Each row of a before or after table is a point. One or more steps were done to the points. Then noise was added and the rows were shuffled. The steps act on how far a point lies along the listed directions, d1 being the first. Name the steps. A step turns or swaps two directions, mirrors them in a line or flattens them onto one, adds a multiple of one to another, or multiplies one. Angles are multiples of 10 degrees, from the lower direction toward the higher: turns from -170 to 170, lines from 10 to 170 but not 90. Use the fewest steps. Two steps may share a direction if one is a turn and the other turns, adds or multiplies; they go together, in the order done. Otherwise the lowest direction goes first.

Directions:
(1): -0.017, 0.052, -0.023
(2): -0.042, 0.005, 0.042
(3): -0.039, -0.028, -0.035
Before, 12 rows:
-0.030, 0.019, 0.004
0.037, -0.008, 0.009
0.017, 0.018, -0.019
-0.032, 0.024, -0.021
-0.007, 0.006, -0.006
-0.008, 0.020, -0.018
0.009, 0.005, -0.013
-0.014, -0.004, -0.011
0.025, -0.025, 0.038
0.002, 0.027, -0.012
0.030, -0.004, 0.018
0.033, 0.009, 0.003
After, 12 rows:
0.060, -0.103, 0.063
-0.061, 0.092, -0.043
-0.014, 0.023, -0.012
0.044, 0.003, -0.005
-0.026, 0.068, -0.036
0.059, -0.047, 0.016
-0.011, 0.075, -0.036
-0.023, 0.005, -0.009
0.006, 0.017, -0.019
0.051, -0.038, 0.023
0.010, 0.050, -0.037
-0.047, 0.060, -0.012
Steps: multiply d1 by 3; add 0.5 times d3 to d2

Directions:
(1): -0.004, -0.024, -0.029, -0.057
(2): 0.031, -0.015, -0.051, 0.030
(3): -0.057, -0.029, -0.012, 0.022
(4): 0.023, -0.055, 0.033, 0.004
Before:
0.036, 0.017, 0.030, -0.001
-0.044, 0.023, -0.003, -0.027
0.017, 0.024, 0.004, 0.005
0.005, -0.030, 0.027, 0.037
0.009, 0.059, -0.019, -0.007
0.025, -0.029, -0.035, -0.041
-0.022, 0.009, -0.014, 0.034
0.015, -0.033, 0.032, -0.044
0.028, 0.009, -0.039, -0.022
0.019, -0.018, -0.006, -0.022
-0.008, 0.006, 0.010, 0.075
0.041, -0.011, 0.005, 0.028
-0.013, -0.020, -0.023, 0.006
-0.004, -0.025, 0.003, -0.001
After:
-0.044, 0.021, -0.083, 0.035
0.051, 0.053, 0.019, -0.052
0.058, 0.012, -0.071, -0.005
0.089, -0.012, -0.023, 0.032
-0.061, 0.002, 0.082, 0.005
-0.035, -0.007, -0.048, -0.020
-0.019, -0.027, -0.010, -0.006
-0.017, -0.043, -0.037, 0.036
0.039, -0.019, -0.002, -0.013
-0.037, -0.007, -0.040, 0.046
0.007, -0.011, 0.059, -0.079
0.055, 0.051, 0.027, 0.026
0.072, -0.051, -0.019, 0.013
0.036, 0.037, 0.003, -0.005
Steps: swap d1 and d4; multiply d2 by 2.5; multiply d3 by 2

Directions:
(1): 0.026, 0.002, 0.000, 0.047, 0.008, 0.028, -0.018, 0.073
(2): -0.019, 0.058, 0.011, -0.015, -0.020, 0.052, 0.047, 0.009
(3): -0.052, -0.012, -0.018, -0.028, -0.043, -0.030, -0.008, 0.052
(4): -0.023, -0.013, -0.040, 0.042, 0.029, -0.022, 0.064, 0.003
(5): -0.067, 0.001, 0.038, 0.045, 0.010, 0.012, -0.029, -0.019
Before, 10 rows:
-0.036, -0.037, -0.014, -0.056, -0.013, -0.051, -0.030, -0.042
0.068, -0.013, -0.037, -0.046, -0.031, 0.006, 0.010, 0.044
0.053, 0.021, -0.016, -0.029, -0.028, 0.051, 0.012, 0.065
0.034, 0.004, 0.007, -0.018, -0.033, 0.045, -0.002, 0.030
0.000, -0.012, -0.006, 0.003, 0.018, 0.005, 0.034, -0.033
-0.019, 0.041, 0.000, -0.005, 0.029, 0.057, 0.063, -0.069
0.037, 0.006, -0.031, -0.080, -0.027, -0.012, -0.009, 0.028
-0.026, -0.018, 0.004, 0.019, 0.006, -0.002, -0.033, 0.031
0.016, 0.000, -0.040, -0.066, -0.028, -0.042, -0.009, 0.032
0.050, -0.033, 0.017, 0.018, 0.031, -0.042, -0.073, -0.005
After, 10 rows:
0.087, -0.010, -0.027, -0.042, -0.023, 0.016, 0.006, 0.032
0.006, -0.043, -0.003, 0.003, 0.004, -0.062, -0.069, 0.034
0.005, -0.011, 0.020, 0.028, 0.025, 0.011, -0.036, 0.003
-0.090, 0.024, -0.030, -0.032, -0.016, 0.019, 0.072, -0.010
0.058, 0.023, -0.014, -0.025, -0.025, 0.055, 0.012, 0.059
0.007, -0.024, 0.009, -0.036, 0.019, -0.022, -0.037, -0.086
0.084, 0.018, -0.012, -0.042, 0.018, -0.005, -0.018, -0.030
0.073, 0.013, -0.017, -0.067, -0.006, 0.009, -0.013, -0.008
0.030, 0.002, 0.008, -0.022, -0.036, 0.046, 0.001, 0.038
-0.029, -0.019, -0.012, -0.009, 0.000, -0.009, 0.038, -0.009
Steps: mirror d3 and d4 in the line at 100 degrees

Directions:
(1): 0.052, -0.034, -0.036, 0.032, 0.014, -0.023, 0.028, 0.009, 0.053, 0.047, 0.012
(2): -0.031, -0.057, -0.026, -0.008, 0.009, 0.023, -0.005, -0.022, 0.037, -0.029, -0.068
(3): 0.043, -0.036, 0.066, -0.005, 0.046, -0.032, 0.010, -0.026, -0.030, -0.009, -0.024
Before, 9 rows:
-0.068, 0.071, -0.139, 0.024, -0.069, 0.051, -0.005, 0.034, 0.075, 0.038, 0.041
-0.027, -0.006, 0.036, 0.009, -0.008, -0.020, -0.008, 0.021, -0.023, 0.016, 0.001
-0.036, 0.019, -0.023, -0.008, -0.035, 0.044, -0.008, -0.010, 0.008, -0.018, -0.018
0.010, -0.030, 0.015, -0.024, 0.016, -0.012, 0.004, 0.003, -0.013, -0.004, -0.031
0.000, -0.051, -0.022, -0.005, 0.017, 0.012, -0.003, -0.039, 0.035, 0.013, -0.040
-0.075, 0.063, -0.062, 0.017, -0.064, 0.066, -0.026, 0.044, 0.013, 0.008, 0.043
0.013, 0.004, 0.032, 0.010, 0.027, -0.011, 0.018, -0.002, -0.030, -0.026, -0.002
0.036, -0.034, 0.015, 0.011, 0.011, -0.012, 0.013, 0.008, 0.005, 0.006, 0.006
0.050, -0.004, 0.038, 0.029, 0.033, -0.055, 0.014, -0.013, 0.006, 0.019, 0.042
After:
-0.007, 0.015, -0.042, 0.031, -0.014, -0.013, 0.001, 0.008, 0.051, 0.018, 0.046
0.001, -0.024, -0.034, 0.013, -0.017, 0.014, 0.004, 0.019, 0.033, 0.007, 0.006
0.083, -0.074, 0.101, 0.004, 0.102, -0.061, 0.033, -0.067, -0.029, -0.003, -0.064
-0.021, -0.002, -0.035, -0.019, -0.019, 0.012, -0.004, 0.023, 0.010, 0.004, -0.011
0.011, -0.002, 0.043, -0.012, 0.007, 0.008, 0.005, -0.031, -0.030, -0.019, -0.026
-0.034, 0.011, 0.023, 0.012, -0.019, -0.015, -0.009, 0.031, -0.020, 0.022, 0.015
-0.018, -0.054, -0.044, -0.006, 0.007, 0.024, -0.008, -0.038, 0.050, 0.009, -0.050
-0.020, 0.040, -0.021, 0.015, -0.013, 0.014, 0.008, 0.022, -0.006, -0.016, 0.027
0.050, -0.021, 0.123, 0.004, 0.059, -0.026, 0.004, -0.021, -0.079, -0.009, -0.006
Steps: add 0.7 times d1 to d2; multiply d3 by -1

Directions:
(1): -0.025, 0.003, -0.024, -0.023, -0.003, -0.089, -0.047, -0.024, -0.006, 0.011, 0.020, 0.054, 0.003, 0.020
(2): -0.012, -0.018, 0.031, 0.001, 0.035, 0.006, -0.065, 0.033, -0.028, 0.008, -0.070, -0.019, 0.004, 0.048
(3): -0.008, -0.049, 0.047, 0.004, -0.009, 0.032, -0.007, -0.021, 0.007, 0.044, -0.006, 0.061, 0.057, -0.035
(4): -0.052, -0.009, 0.072, 0.015, -0.005, -0.019, 0.022, 0.031, -0.041, -0.014, 0.063, -0.014, -0.003, 0.017
(5): 0.064, 0.028, 0.017, 0.036, -0.021, -0.049, -0.012, 0.049, -0.025, 0.037, -0.005, -0.012, 0.016, -0.047
(6): -0.008, 0.047, -0.026, 0.038, -0.021, 0.052, -0.058, 0.031, 0.015, -0.012, 0.046, 0.023, 0.033, 0.025
Before (14 x 14):
-0.059, -0.056, 0.096, -0.012, -0.032, -0.018, -0.042, -0.001, -0.049, 0.034, -0.028, 0.034, 0.053, 0.018
0.015, 0.011, -0.027, -0.046, 0.017, -0.090, 0.041, 0.000, 0.003, -0.022, 0.003, -0.021, -0.044, 0.001
0.008, -0.022, 0.050, 0.028, 0.016, 0.049, -0.021, 0.037, -0.029, 0.025, 0.016, 0.008, 0.034, 0.002
-0.058, -0.056, 0.049, -0.058, 0.037, -0.061, -0.009, -0.030, -0.034, 0.005, -0.044, 0.002, -0.009, 0.033
0.014, 0.010, -0.030, -0.020, -0.011, -0.062, 0.024, 0.006, -0.008, -0.020, 0.029, -0.048, -0.016, 0.001
-0.071, 0.012, 0.077, -0.002, 0.016, -0.054, 0.037, 0.033, -0.069, -0.049, 0.081, -0.061, -0.022, 0.046
-0.036, 0.038, -0.012, 0.014, -0.018, -0.064, -0.001, 0.027, -0.020, -0.015, 0.034, 0.006, -0.005, 0.027
0.007, -0.007, 0.002, -0.039, 0.030, -0.094, 0.017, 0.003, -0.039, -0.032, -0.023, -0.025, -0.057, 0.028
0.018, -0.002, -0.014, -0.003, -0.002, -0.021, 0.052, -0.028, 0.001, -0.005, -0.029, -0.028, -0.022, 0.013
-0.029, -0.008, 0.003, -0.035, 0.005, -0.074, 0.032, -0.002, -0.006, -0.022, 0.049, 0.007, -0.041, 0.009
-0.035, -0.024, -0.018, -0.019, 0.032, 0.030, 0.026, 0.013, 0.003, -0.049, -0.067, -0.065, -0.059, 0.055
-0.009, -0.010, -0.014, -0.040, 0.000, -0.065, -0.019, -0.017, -0.005, 0.021, -0.028, -0.002, -0.003, -0.010
0.006, -0.017, 0.000, -0.017, -0.003, 0.014, 0.078, -0.041, 0.012, -0.018, -0.013, -0.035, -0.037, -0.017
-0.006, -0.044, 0.014, 0.000, -0.010, -0.028, 0.071, -0.014, -0.001, 0.038, -0.013, -0.001, -0.023, -0.049
After, 14 rows:
-0.044, -0.061, -0.004, -0.007, 0.009, 0.091, -0.015, -0.025, 0.043, 0.007, -0.055, 0.054, 0.024, 0.017
0.002, -0.041, -0.023, -0.065, 0.015, -0.053, -0.005, -0.076, 0.019, 0.035, -0.059, 0.048, 0.016, -0.019
0.001, -0.024, 0.024, 0.003, -0.030, 0.002, -0.009, 0.003, 0.001, 0.028, 0.038, 0.027, 0.061, -0.027
0.051, 0.018, -0.075, -0.055, -0.035, -0.065, 0.019, -0.052, 0.012, -0.001, -0.068, -0.031, -0.033, -0.012
-0.004, -0.017, 0.018, -0.022, -0.009, -0.054, -0.028, 0.007, -0.012, 0.035, -0.024, 0.011, 0.020, -0.023
-0.008, -0.038, 0.051, -0.012, -0.006, -0.020, 0.000, 0.003, 0.003, 0.042, 0.022, 0.073, 0.060, -0.034
0.054, 0.019, -0.055, 0.000, 0.022, 0.023, 0.025, 0.006, 0.007, -0.007, -0.009, -0.038, -0.035, 0.001
-0.021, -0.053, 0.028, 0.002, -0.005, -0.023, 0.072, -0.010, -0.010, 0.031, -0.014, -0.003, -0.023, -0.044
0.040, 0.021, -0.077, -0.021, -0.037, 0.028, 0.043, -0.083, 0.059, 0.015, 0.046, 0.073, 0.055, -0.075
0.028, -0.043, 0.029, -0.010, -0.008, -0.014, -0.016, -0.029, 0.003, 0.040, -0.016, 0.092, 0.056, -0.041
-0.017, -0.030, 0.043, 0.014, -0.005, 0.016, 0.025, -0.017, -0.010, 0.028, -0.011, 0.018, 0.030, 0.007
0.002, 0.035, -0.029, 0.020, -0.039, -0.032, -0.005, -0.001, 0.014, 0.013, 0.024, 0.057, 0.035, -0.013
-0.041, -0.051, 0.051, -0.005, -0.002, 0.037, 0.047, -0.033, -0.001, 0.003, 0.010, 0.008, 0.007, -0.008
-0.006, -0.019, 0.003, -0.020, -0.014, -0.035, 0.011, -0.019, 0.023, 0.022, 0.051, 0.066, 0.019, -0.039
Steps: turn d1 and d5 by 20 degrees; mirror d2 and d4 in the line at 150 degrees; mirror d3 and d6 in the line at 110 degrees
